Each row is a point. Any point is a mix of the corners, with weights that add up to 1. It lies inside the corners' shape when no weight is negative. Is each point inside? If not, which corners have a negative weight?

Corners:
(1): [-49 -12]
(2): [56  1]
(3): [-44  13]
Points:
[-17 -14] -> outside (3)
[-3 13] -> outside (1)
[36 11] -> outside (1)
[-24  10] -> inside
[12 -8] -> outside (3)
[1 3] -> inside
[-59   8] -> outside (2)
[-10  12] -> outside (1)
[-44 -10] -> inside

Corners:
(1): [ 10  31  35 -30]
(2): [-22   2 -22  42]
(3): [24 -9  9  6]
(4): [-37  22 -12 -31]
(5): [ 31 -20  67   6]
Points:
[22  7 33 -5] -> outside (4)
[-35   7 -40  26] -> outside (1, 5)
[ 9  7 38 13] -> outside (3, 4)
[ 25 -14  56   5] -> inside
[-14  14   8 -18] -> inside
[ 28 -13  66  18] -> outside (3, 4)
[10 -3 13 -1] -> inside

Corners:
(1): [ 27 -10   7 -24   8  -5 -38  16]
(2): [ 39  34  -3 -18  19  -4  32  21]
(3): [ -3  14 -56   4 -29 -27 -24 -37]
(4): [-64 -47  22   3  -1 -21 -14 -49]
(5): [-33 -65  20  53  24 -27  18 -40]
(6): [-36 -16  -6   3  -8  14  49  18]
(7): [ 32  12  25  13  -1 -14  16  35]
(8): [  9  35 -42  41 -30  40 -44  -7]
(9): [ 14  -8 -29 -23 -20 -12  16 -31]
Points:
[-21  -9 -29  29 -15   1 -27 -28] -> outside (2, 7, 9)
[-64 -55   5  23 -11 -34  10 -52] -> outside (1, 2, 8)
[ -7 -10   1  20  -7 -11 -32 -19] -> outside (2, 6, 9)
[  2 -12  -5   2  -6  -7 -12  -4] -> outside (2)
[-13 -27   1  16  -1 -12  -2 -13] -> outside (2)

Corners:
(1): [-26  29   4  34 -51  34  13  20 -19  -5 -35]
(2): [ 28   5  10 -16  -5  35 -20   0 -16  64 -22]
(3): [ 30  17  16  38 -15  31  18   2 -14   6  23]
(4): [-52 -21   5  13  39  30  -8  52 -14  13 -10]
(5): [ 43 -19 -45  17 121  10   1  -8   5 -24 -14]
(6): [ 14  10  11  -8  -4 -48  15  15  41 -32 -41]
(7): [ 24 -15  -9  19 -29  21  -5 -28 -17 -15 -27]
(8): [ 18  13  21  44 -34 -51  11   6 -21  28 -37]
(9): [ 25  -9 -28  24   4  28  10  45   5 -25 -28]
(10): [  7  14   5  16 -27  13 -34   1  45  17  -8]
(11): [-50  -4 -50 -26 -21   5   0  31 -28 -40  -6]
(12): [ 13  25   6 -37 -36  10 -23  24 -20 -26 -11]
Points:
[  3  -2 -14  25   2  41   1  12  -9   0 -10] -> outside (6, 8, 12)
[ -5  10  -8 -16 -13  20 -19   9   2 -14  -6] -> outside (8, 9)
[ 10   1   0   5  -3  18  -7  16  -9  16 -21] -> inside
[ -7  -3  -1  13  -3  18 -11  15   2   3 -15] -> inside
[ -5   6  -4   4  -3  13  -5  22  -7   8 -17] -> outside (7)
[  7   6  -6  13 -16  26  -4  10 -14  -2  -6] -> outside (6)
[  1  -6  -6  25   4  21   4  13  -7  -1 -18] -> outside (12)
[-5 -4 -1 16 16 19  1 25 -7  0 -9] -> inside

Corners:
(1): [ 29 -18  15  33  -6  -9  -3  43 -33  51  -5 -43   0  73]
(2): [-19  -5  54  27  53 -42 -25 -30  42 -14 -39  19 -52 -21]
(3): [  3  29   2  10 -28  12 -25   8 -20  -9  20   5   0 -11]
(4): [ -9  28 -32 -42 -50  26  11 -37 -11 -39 -51  20 -63 -38]
(5): [-30  14   5  44 -51  26  27  20  47 -16  23   0 -23  38]
(6): [ -3  32 -42  22 -23 -39 -18  17 -27  48 -49  67  11  23]
(7): [-45  -8  39 -25  14   2  50 -15  20  36  17 -42 -14 -53]
(8): [ 47 -31  21 -40 -28 -25 -16 -18   7  34 -30   5  -4  36]
(9): [ -9  -8  17  43   9  27 -26  14 -13  47  -7  33 -35 -16]
(10): [  1  32 -29 -59  51  22  -3 -22 -25 -31   7 -11  16  -9]
(11): [ 32 -42 -26  49 -13 -46 -33  41 -22   6  12  44   4  63]
(12): [  2 -35 -18  20 -65   2 -11 -37  27 -36 -51  21  22   7]
(13): [ 45  23 -25  34  33  11  23  42 -38   6  34  17   6  18]
(14): [-46  -1  38 -31 -38  34  53  22  37 -36  20 -36  39 -14]
(15): [ 39  -6   4  28   9  -9  -3  51   6  13  36 -36 -11  37]
Points:
[ -6   5   2  17 -21  -1   5   9   3   2  -8  17  -3   7] -> outside (10, 15)
[ 10  -4  -2  16  -7  -5  -7   8  -2  10  -4   8 -12  20] -> outside (14)
[ 12  -6   1   1  -6  -4  -7   1  -7   5 -12   4   0   8] -> outside (5)
[ 4 -1  0 17 -6 -4 -5 14 -2  5  5  7  5 18] -> outside (4)
[ 10  -3  -8 -19 -17   2  17   7  -4  -2  -4 -11   8  20] -> outside (2, 3, 9)
[  5  -6   6  14 -10   0   5  14   6  11   0  -1  -9  20] -> outside (3)
